Each row is a point. Before rounding, the points of a table are all equally far from one centre. They may lie mostly on one side of it. Write the centre, to within rounding.

Points, 9 rows:
[[-0.55 -0.24]
 [-0.66 -0.11]
 [-0.70  0.24]
 [-0.69  0.29]
 [ 0.15 -0.11]
 [-0.61 -0.18]
 [-0.66 -0.11]
 [ 0.21  0.12]
 [-0.72  0.14]]
Centre: [-0.25  0.12]

Points:
[[ 0.33  0.67 -0.90 -0.13  0.42  0.00 -0.05 -0.24 -0.57]
 [-0.27  0.19 -0.71  0.17 -0.05  0.03 -0.70 -0.12 -0.65]
 [-0.21  0.17 -0.81  0.46  0.34  0.33 -0.15 -0.21 -0.60]
 [-0.16  0.66 -0.42  0.20  0.36 -0.13 -0.45 -0.03 -0.87]
 [ 0.00  0.43 -0.67  0.18  0.27  0.44 -0.57 -0.24 -0.76]
 [ 0.03  0.46 -0.59  0.11  0.81  0.22 -0.53 -0.23 -0.54]
 [-0.11  0.33 -0.32 -0.09  0.37  0.45 -0.53 -0.11 -0.90]
 [-0.41  0.23 -0.43  0.15  0.42  0.16 -0.74 -0.13 -0.48]
 [-0.31  0.11 -0.43  0.16  0.30  0.25 -0.58 -0.45 -0.60]
 [-0.13  0.58 -0.53  0.22 -0.22  0.21 -0.65  0.02 -0.51]
 [-0.03  0.46 -0.51 -0.04  0.09  0.10 -0.47 -0.18 -1.04]
 [ 0.03  0.51 -0.41  0.23  0.47  0.55 -0.25 -0.25 -0.75]
 [-0.17  0.33 -0.47 -0.44  0.52  0.11 -0.64 -0.26 -0.27]
 [-0.22  0.51 -0.40  0.00  0.59  0.43 -0.44 -0.28 -0.44]]
Centre: [ 0.21  0.16 -0.37  0.04  0.21  0.02 -0.22  0.04 -0.34]

Points (21 x 18):
[[ 0.26 -0.99 -0.28 -0.23 -0.15 -0.33 -0.19 -0.43  0.27  0.48  0.09 -0.46
  -0.13  0.24 -0.29 -0.22 -0.79 -0.34]
 [ 0.17 -1.02 -0.32  0.02  0.29 -0.02  0.26 -0.62 -0.23  0.56  0.22 -0.14
  -0.18  0.33 -0.42  0.06 -0.50 -0.19]
 [ 0.15 -0.94 -0.19 -0.49 -0.34 -0.31 -0.12 -0.64 -0.42  0.69  0.50 -0.43
  -0.23  0.12 -0.34  0.08 -0.49  0.15]
 [ 0.20 -0.96 -0.23 -0.01  0.25 -0.37 -0.20 -0.65 -0.38  0.52  0.16 -0.14
  -0.49  0.41 -0.22  0.23 -0.68 -0.18]
 [ 0.39 -0.86 -0.37 -0.19  0.24 -0.13 -0.04 -0.90  0.15  0.90  0.49 -0.27
  -0.29  0.16 -0.36 -0.07 -0.73  0.02]
 [ 0.12 -0.90 -0.53 -0.08  0.32 -0.29 -0.35 -0.51  0.10  0.15  0.43 -0.14
  -0.22  0.56 -0.51 -0.25 -0.32  0.10]
 [ 0.02 -0.52 -0.37  0.00 -0.27 -0.31  0.34 -0.47  0.01  0.58  0.33 -0.18
   0.08  0.72 -0.42  0.27 -0.67 -0.05]
 [ 0.47 -0.91 -0.32  0.00  0.46 -0.16 -0.02 -0.42 -0.27  0.66  0.58 -0.09
  -0.48  0.19 -0.35  0.08 -1.03  0.18]
 [ 0.21 -0.87 -0.45  0.37 -0.10 -0.19  0.08 -0.87 -0.34  0.60  0.30 -0.33
  -0.08  0.09 -0.25 -0.23 -0.31 -0.04]
 [ 0.17 -0.86 -0.14 -0.08  0.47 -0.34  0.18 -0.81 -0.21  0.57  0.57 -0.16
  -0.47  0.31  0.24  0.19 -0.21  0.32]
 [ 0.18 -0.66 -0.40 -0.15  0.28 -0.14 -0.10 -0.73  0.11  1.05  0.14 -0.62
  -0.44  0.21 -0.16 -0.18 -0.44  0.08]
 [ 0.32 -0.84 -0.27  0.10  0.16 -0.58 -0.07 -0.87 -0.23  0.80  0.04 -0.53
  -0.32  0.16 -0.18 -0.02 -0.26  0.08]
 [ 0.43 -0.32 -0.23  0.38 -0.05 -0.37  0.46 -0.36 -0.09  0.84  0.25 -0.31
   0.03  0.17 -0.42 -0.08 -0.66  0.86]
 [ 0.11 -0.70 -0.66 -0.15  0.00 -0.02 -0.02 -0.48 -0.38  0.43  0.16 -0.37
   0.17  0.34  0.07  0.26 -0.60  0.03]
 [ 0.15 -0.94 -0.55  0.14  0.05 -0.18  0.01 -0.75 -0.23  0.62  0.02 -0.74
  -0.17 -0.08 -0.09 -0.02 -0.70 -0.03]
 [ 0.17 -0.56 -0.37 -0.10 -0.48 -0.83  0.56 -0.42 -0.13  0.86  0.57 -0.41
  -0.39 -0.20  0.01 -0.30 -0.82  0.08]
 [ 0.47 -0.39 -0.30  0.29  0.28 -0.74  0.17 -0.74 -0.28  0.64  0.35  0.07
  -0.33  0.52 -0.30 -0.02 -0.56  0.29]
 [ 0.38 -0.50 -0.49 -0.27  0.12 -0.31  0.12 -0.70 -0.06  0.70  0.89 -0.22
  -0.76  0.28 -0.55 -0.27 -0.59 -0.11]
 [ 0.42 -0.61 -0.13  0.29  0.35 -0.44  0.22 -0.46 -0.22  0.89  0.37 -0.33
  -0.49  0.43 -0.10 -0.12 -0.71  0.24]
 [ 0.04 -0.57 -0.40 -0.17  0.04 -0.36 -0.14 -0.49 -0.29  0.72  0.10 -0.39
   0.01  0.46 -0.09 -0.15 -0.61 -0.03]
 [ 0.44 -0.98 -0.58 -0.03  0.15 -0.31 -0.04 -0.49 -0.15  0.84  0.08 -0.55
  -0.38  0.10  0.03 -0.01 -0.80 -0.04]]
Centre: [ 0.16 -0.33 -0.36 -0.01 -0.12 -0.29  0.09 -0.28  0.22  0.23  0.25 -0.07
 -0.56 -0.27 -0.22  0.19 -0.43  0.27]

Points:
[[-0.05  0.35  0.49  0.46  0.30 -0.51  0.92 -0.30 -0.58 -0.24  0.24  0.22
  -0.46 -0.04  0.33 -0.33  0.12 -0.42 -0.93 -0.24  0.22  0.86 -0.05 -0.21]
 [-0.13  0.18  0.98  0.69  0.04 -0.66  0.39 -0.15 -0.15  0.23 -0.16  0.01
  -0.93  0.08 -0.11 -0.44  0.07 -0.77 -0.24 -0.33 -0.26  0.91 -0.09 -0.27]
 [-0.17  0.16  0.23  0.32  0.05 -0.64  0.94  0.41 -0.43 -0.55 -0.19  0.24
  -0.60  0.19  0.20 -1.14  0.05 -0.36 -0.52 -0.04  0.29  0.63 -0.03 -0.40]
 [-0.32  0.02 -0.28  0.95  0.11 -0.20  0.84 -0.53 -0.39  0.11  0.17  0.02
  -0.57 -0.22 -0.17 -0.41 -0.08  0.01 -0.44 -0.17  0.00  0.58 -0.02  0.15]
 [-0.03 -0.05  0.63  0.51  0.08 -0.24  0.84  0.09 -0.05  0.16  0.42  0.32
  -0.28 -0.04 -0.07 -0.55 -0.24 -0.58 -0.48 -0.44 -0.38  0.89 -0.76 -0.38]
 [-0.05 -0.19 -0.32  0.74  0.12 -0.26  0.13  0.21 -0.18 -0.06  0.25  0.39
  -0.14  0.24  0.50 -0.51  0.00 -0.67 -0.63 -0.15  0.11  0.79 -0.59 -0.31]
 [-0.33  0.31  0.34  0.61 -0.72 -0.41  0.39 -0.31 -0.50 -0.35 -0.09  0.20
  -0.71 -0.14  0.10 -0.66  0.14 -0.74 -0.49 -0.46  0.25  0.89 -0.56 -0.14]
 [-0.33  0.23  0.04  0.60  0.00 -0.46  0.84 -0.55 -0.19 -0.08  0.53  0.47
  -0.28 -0.24  0.39 -0.91 -0.14 -0.20 -0.46 -0.28 -0.33  0.37 -0.39 -0.26]
 [-0.23  0.29  0.10  0.08 -0.06 -0.55  0.67  0.02  0.07  0.16  0.26  0.45
  -0.49 -0.10  0.34 -0.76 -0.33 -0.87 -0.59 -0.19  0.00  0.95 -0.30 -0.16]
 [ 0.15  0.03  0.29  0.37  0.43 -0.37  0.32  0.01 -0.32 -0.27 -0.16  0.49
  -0.75 -0.35  0.07 -0.85 -0.07 -0.57 -0.48  0.09 -0.40  0.89 -0.28 -0.30]
 [-0.30  0.10  0.13  0.39  0.15 -0.60  0.77 -0.13  0.00 -0.28  0.54  0.42
  -0.24  0.40  0.28 -0.60  0.01 -0.06 -0.17  0.19  0.02  0.91 -0.14 -0.37]
 [-0.15  0.11  0.15  0.32 -0.04 -0.79  0.45  0.06  0.12  0.33  0.09 -0.07
  -0.62 -0.06 -0.13 -0.77 -0.05 -0.24 -0.88  0.10 -0.04  1.11 -0.12 -0.31]
 [-0.19 -0.15  0.39  0.65  0.28 -0.10  0.84 -0.20 -0.50  0.16  0.41 -0.10
  -0.09  0.32  0.62 -0.81  0.05 -0.41 -0.50 -0.08 -0.26  0.52 -0.20 -0.37]
 [ 0.02 -0.13  0.03  0.58  0.15 -0.10  0.66 -0.23 -0.09  0.05  0.61 -0.03
  -0.35 -0.09  0.18 -0.72  0.32 -0.66 -0.51 -0.38 -0.01  0.53 -0.76 -0.12]
 [-0.19  0.17  0.17  0.24  0.51 -0.50  0.80  0.13  0.01 -0.28  0.03  0.38
  -0.43  0.31  0.41 -1.00  0.02 -0.44 -0.26  0.35  0.23  0.48 -0.24 -0.04]
 [-0.06  0.22  0.35  0.49  0.30 -0.08  0.42 -0.02 -0.17  0.26  0.50  0.12
  -0.58 -0.04 -0.16 -0.78 -0.43 -0.67 -0.67  0.08  0.46  0.85 -0.48 -0.33]
 [ 0.04  0.42  0.35  0.24  0.25 -0.67  0.96  0.13 -0.31 -0.14 -0.08  0.56
  -0.35  0.20 -0.03 -0.74  0.01 -0.65 -0.79  0.01 -0.07  0.71 -0.37 -0.18]
 [ 0.05 -0.02 -0.05  0.06  0.25 -0.60  0.68 -0.27  0.30  0.25 -0.38  0.33
  -0.89  0.03  0.34 -0.47  0.17 -0.34 -0.40 -0.20  0.30  0.76 -0.27 -0.32]
 [-0.13 -0.06  0.48  0.38  0.30 -0.59  0.85 -0.49 -0.23 -0.26 -0.34  0.05
  -0.72 -0.14  0.26 -0.66 -0.20 -0.79 -0.59  0.30 -0.13  0.53 -0.62 -0.29]
 [-0.29  0.06  0.40  0.31  0.41  0.40  0.82  0.00 -0.47 -0.02  0.21  0.10
  -0.63  0.08  0.14 -0.70 -0.11 -0.67 -0.77  0.03 -0.10  0.62 -0.19 -0.46]
 [-0.07  0.07  0.28  0.07  0.38 -0.36  1.30 -0.02 -0.52  0.24  0.19  0.12
  -0.14  0.32  0.14 -0.86 -0.21 -0.43 -0.45 -0.18 -0.06  0.47 -0.08 -0.23]
 [ 0.10  0.24  0.72  0.50  0.20 -0.42  0.62  0.22 -0.56  0.16  0.11  0.33
  -0.51 -0.08 -0.14 -0.97 -0.05 -1.00 -0.63  0.13  0.19  0.20 -0.46  0.04]
 [-0.34 -0.30  0.22  0.87  0.54 -0.32  0.65  0.26 -0.44  0.27  0.10  0.13
  -0.15  0.22  0.38  0.06 -0.18 -0.83 -0.31 -0.49  0.11  0.78 -0.17 -0.07]
 [-0.26  0.31  0.00  0.62 -0.20 -0.26  0.60 -0.22 -0.97 -0.21 -0.08  0.51
   0.04  0.15  0.26 -0.66 -0.12 -0.52 -0.40 -0.30  0.36  0.84  0.02 -0.06]
 [ 0.21 -0.11  0.72 -0.09  0.79 -0.12  0.38 -0.08 -0.33 -0.07  0.16  0.19
  -0.65 -0.02 -0.08 -0.42 -0.04 -0.46 -0.33  0.28 -0.13  0.72 -0.27 -0.25]
 [-0.27  0.11 -0.09  0.31 -0.17 -0.41  1.13 -0.31 -0.19 -0.12 -0.25 -0.04
  -0.81  0.04  0.36 -0.39 -0.32 -0.71 -0.42 -0.10 -0.43  0.63 -0.18 -0.34]
 [-0.08  0.20  0.02  0.88 -0.02  0.19  0.86 -0.24 -0.53  0.16 -0.45 -0.07
  -0.70  0.20  0.27 -0.51 -0.14 -0.43 -0.57 -0.08  0.22  0.59 -0.24 -0.66]
 [-0.21  0.73  0.13  0.76  0.27 -0.54  0.91 -0.28 -0.44  0.13 -0.31 -0.01
  -0.62  0.44  0.40 -0.54 -0.07 -0.54 -0.44 -0.16  0.06  0.39 -0.25 -0.12]
 [-0.27  0.05  0.09  0.57  0.48 -0.11  0.84 -0.05 -0.31  0.45  0.16 -0.01
  -0.73 -0.16  0.10 -0.98  0.03 -0.33 -0.33  0.11  0.08  0.64  0.16 -0.44]
 [-0.51  0.37  0.25  0.41  0.10 -0.33  0.73 -0.36 -0.55 -0.14  0.15  0.36
  -0.87  0.25  0.01 -0.62 -0.31 -0.55 -0.59  0.04 -0.10  0.83 -0.54 -0.25]
 [-0.28 -0.09 -0.13  0.49  0.05  0.05  0.71 -0.06 -0.34 -0.22  0.19  0.62
   0.20  0.20  0.56 -0.55 -0.33 -0.80 -0.35 -0.27 -0.02  0.55 -0.08 -0.06]]
Centre: [-0.34  0.03  0.36  0.31 -0.05 -0.38  0.26  0.06 -0.23 -0.06 -0.11  0.03
 -0.24 -0.13  0.00 -0.30 -0.13 -0.28 -0.29 -0.23  0.14  0.14 -0.18 -0.33]

Points:
[[-0.08 -0.05 -0.16 -0.54  0.63 -0.52  0.25  0.01 -0.43  0.03 -0.04  0.45
   0.08 -0.12  0.29 -0.12  0.11 -0.02  0.42  0.41 -0.76 -0.46 -0.09  1.15]
 [-0.15  0.03 -0.24 -1.14  0.76 -0.02  0.10  0.10  0.35 -0.31  0.31  0.16
   0.37  0.30  0.35  0.02 -0.08  0.39 -0.19  0.39 -0.83 -0.13  0.22  1.25]
 [ 0.54 -0.47 -0.24 -0.27  0.85 -0.31 -0.09 -0.08 -0.20  0.33  0.41  0.44
   0.89  0.58  0.28 -0.04  0.50  0.53 -0.16  0.08 -0.71  0.00  0.42  0.59]
 [ 0.27 -0.02  0.02 -0.46  0.46 -0.25  0.10 -0.24 -0.15  0.29  0.52  0.78
   0.41  0.30  0.05  0.09 -0.34  0.14  0.14 -0.28 -1.12 -0.39  0.42  1.16]
 [ 0.08 -0.12  0.34 -0.32  0.04 -0.47 -0.03 -0.30  0.02  0.00  0.43  0.39
  -0.09 -0.31  0.18 -0.26  0.07  0.28 -0.43  0.64 -0.58 -0.57  0.12  1.26]
 [ 0.45 -0.19  0.04 -1.27  0.78 -0.18 -0.01 -0.18 -0.07  0.37 -0.15  0.11
   0.62 -0.01  0.15 -0.01 -0.15  0.56  0.25  0.54 -1.08  0.07 -0.15  1.19]
 [ 0.16 -0.20 -0.58 -0.73  0.32 -0.34 -0.07 -0.04 -0.15  0.58 -0.30  0.55
   0.58 -0.06  0.20 -0.12 -0.18 -0.24  0.36  0.08 -0.71 -0.31 -0.31  0.95]
 [ 0.49  0.19 -0.29 -0.35  0.42 -0.26 -0.05 -0.19 -0.22 -0.19  0.64  0.38
   0.71  0.38  0.01 -0.18 -0.22 -0.14 -0.38  0.62 -0.37 -0.31  0.34  0.63]
 [ 0.46  0.07 -0.09 -0.14  0.59 -0.87 -0.19  0.16  0.24 -0.07  0.63  0.65
   0.31 -0.22 -0.02 -0.26 -0.12  0.03  0.08  0.41 -0.38 -0.61 -0.04  0.51]
 [ 0.45 -0.63 -0.05 -0.07  0.54 -0.71  0.02 -0.11 -0.20 -0.11  0.01  0.05
   0.85 -0.23  0.57 -0.13  0.10  0.04 -0.18  0.58 -0.93 -0.23  0.04  0.75]
 [ 0.55 -0.11 -0.15 -0.17 -0.24 -0.75 -0.25 -0.14  0.53  0.08 -0.27  0.28
   0.44 -0.01  0.59 -0.43  0.00  0.47  0.26  0.78 -0.68 -0.43 -0.29  0.38]
 [ 0.20  0.01 -0.34 -0.47  0.39  0.08 -0.06 -0.25 -0.32  0.18  0.15  0.39
   0.88  0.29  0.49 -0.25 -0.02  0.44  0.11  0.65 -0.92 -0.73  0.02  0.51]
 [ 0.80  0.28 -0.20 -0.69  0.50 -0.56  0.39 -0.27  0.12 -0.29 -0.14 -0.13
   0.28  0.07  0.52  0.07 -0.15  0.07 -0.56  0.08 -1.05  0.07  0.00  0.60]
 [ 0.61 -0.42 -0.30 -0.26  0.20  0.21  0.46 -0.07  0.01  0.09  0.02  0.46
   0.28 -0.11 -0.05 -0.28 -0.45  0.57 -0.08  0.67 -0.93 -0.41  0.24  1.04]
 [ 0.64  0.16 -0.02 -0.56  0.58 -0.07 -0.70  0.06  0.48 -0.20  0.39  0.15
   0.15  0.04  0.33 -0.06 -0.19  0.40  0.12  0.48 -1.34 -0.36  0.38  0.70]
 [ 0.13  0.31  0.04 -0.30  0.78 -0.73 -0.23  0.03 -0.09  0.04  0.30  0.81
   0.35  0.32  0.11 -0.69  0.18  0.19  0.27  0.62 -0.65 -0.12 -0.09  0.62]
 [ 0.00  0.08 -0.27 -0.23  0.30 -0.57 -0.19 -0.18  0.17 -0.07  0.00  0.21
   0.43 -0.15  0.47 -0.22 -0.15  0.96 -0.18  0.25 -1.06 -0.68 -0.44  0.78]
 [-0.38  0.05 -0.43 -0.03  0.43 -0.20 -0.23 -0.56  0.44 -0.07  0.23  0.39
   0.65  0.18  0.02  0.40 -0.24 -0.01 -0.32  0.60 -1.04  0.11 -0.45  0.91]
 [ 0.23 -0.18  0.05 -0.41  0.53  0.04  0.07 -0.41 -0.48  0.03  0.30  0.62
   0.81 -0.02  0.10 -0.06  0.06  0.48 -0.40  0.01 -0.83 -0.54  0.24  1.05]
 [ 0.20  0.24 -0.32 -0.74 -0.08 -0.31  0.45 -0.15 -0.28 -0.43  0.48  0.45
   0.19  0.13 -0.21  0.58 -0.38  0.88 -0.11  0.31 -0.61 -0.40  0.02  0.46]
 [ 0.28 -0.30 -0.05 -0.24  0.31 -0.58  0.48 -0.63 -0.47 -0.43  0.21  0.69
   0.10 -0.15 -0.17 -0.19 -0.26  0.28 -0.06  0.60 -0.98 -0.04  0.43  0.47]
 [ 0.33 -0.36  0.18 -0.61  0.86 -0.17  0.38  0.17  0.29 -0.23 -0.45  0.12
   0.28  0.05  0.22 -0.27  0.09 -0.09 -0.03  0.19 -0.64  0.00 -0.07  1.46]
 [ 0.37 -0.22 -0.07 -0.20  0.29 -0.47  0.01 -0.56  0.02 -0.11  0.04  0.48
   0.31 -0.07 -0.26 -0.26 -0.39  0.14  0.14  0.42 -0.61 -0.15  0.71  1.24]
 [ 0.35  0.45 -0.34 -0.52  0.53 -0.10 -0.14  0.18  0.49 -0.01  0.04  0.20
   0.49 -0.13  0.26 -0.13  0.04  0.01  0.46  0.62 -0.83 -0.52 -0.19  0.71]
 [ 0.49  0.01 -0.42 -0.72  0.50 -0.61  0.69 -0.24  0.29 -0.38  0.16 -0.04
   0.24  0.07  0.13 -0.39 -0.06  0.35 -0.14 -0.11 -0.81 -0.37 -0.28  0.87]
 [ 0.05  0.04  0.18  0.10  0.04 -0.19 -0.48  0.18  0.19  0.48  0.47  0.43
   0.05  0.46  0.40  0.23  0.46  0.48 -0.05  0.34 -0.32 -0.73  0.28  0.27]
 [ 0.54  0.04 -0.59 -0.42  0.39 -0.16 -0.08 -0.48 -0.32  0.53 -0.13  0.02
   0.31  0.34 -0.27 -0.03 -0.19  0.44  0.30  0.30 -0.81 -0.26  0.43  0.71]
 [ 0.20  0.00  0.08 -0.12 -0.01 -0.40  0.04 -0.08 -0.25  0.51  0.19  0.89
   0.51 -0.08  0.26 -0.85 -0.19  0.25  0.10  0.20 -0.26 -0.25  0.18  0.42]
 [-0.21  0.03  0.22 -0.60  0.21  0.09 -0.06 -0.69 -0.01 -0.43 -0.42  0.05
   0.45 -0.54  0.00  0.11 -0.26 -0.25  0.13  0.60 -0.60 -0.42  0.04  0.36]]
Centre: [ 0.21 -0.41  0.23 -0.49  0.26 -0.11 -0.10 -0.19  0.18 -0.02  0.12  0.31
  0.13  0.25  0.14  0.11 -0.16  0.33  0.05  0.15 -0.53  0.13 -0.23  0.36]
